Each row is a point. To make a cloud, some directions were put in groups of two or more. Within a group, all points are equally far from the middle, so they leave a hole (a ring in 2 directions, a hollow ball in 3). The other directions are filled evenly. Then the cloud was stretched, turned, moved and blurred a little. Count the holes, and give their numbers of directions, smallest first.

Cloud (21 x 3):
[[ -4.7   0.6 -14.4]
 [ 27.7  15.1 -10.7]
 [  7.3  -3.1 -12.6]
 [ 22.5   2.2  11.8]
 [  8.0  30.5  -6.1]
 [ -2.6  -1.1  -7.5]
 [-12.3  22.5 -12.1]
 [-10.7  25.8  17.6]
 [-11.4   4.5  10.7]
 [-13.7  21.1   0.2]
 [ -3.9  -2.0  14.6]
 [ 24.3   4.7   5.1]
 [ 26.4   7.0  -4.5]
 [ 20.6  26.1 -11.2]
 [ -5.6  27.6  -9.3]
 [ -7.7   3.2 -20.9]
 [-10.3   3.5  -4.9]
 [ 26.6  16.5  -6.8]
 [-13.7   8.4   2.9]
 [ -7.6   0.1  13.5]
 [-14.9  21.7  22.6]]
Holes: 1 (2)

Cloud (28 x 4):
[[ 19.7  17.1 -15.2  20.6]
 [ 36.0  10.4   3.9   4.7]
 [ 41.1   5.9  -1.0  -9.5]
 [-17.6 -10.2   1.4   9.8]
 [-14.9  32.5   4.9 -11.4]
 [-26.3  -8.6  -2.3  -4.1]
 [ -5.0  29.7  -3.9  -5.5]
 [  9.2   4.1   6.1   0.4]
 [ -1.5  -0.2 -11.8  -9.6]
 [  7.6 -14.3  10.2   1.4]
 [-14.2 -20.8   2.0   0.0]
 [-13.6 -16.4  -5.5   2.1]
 [ 21.0  -8.3  -4.6  -8.3]
 [-25.6  -3.3 -11.5 -22.9]
 [-13.4   3.5  -5.7 -30.2]
 [  5.8 -12.0  18.1   1.1]
 [  5.0 -24.0  -4.1  -3.6]
 [ -2.5  37.7   1.2 -11.8]
 [-15.9  21.4   5.8  -9.9]
 [  3.8  15.8   4.8 -13.2]
 [-23.3   8.4  -2.1 -20.2]
 [-22.6   8.4  13.7  -3.1]
 [-20.0  12.7   3.7  11.1]
 [  1.6  -3.9 -16.9   4.5]
 [-12.3 -11.0 -23.2 -10.8]
 [-18.5   8.1  13.9   2.5]
 [-21.2  26.4  -3.5   0.7]
 [-22.8   3.3   8.5 -14.0]]
Holes: 0
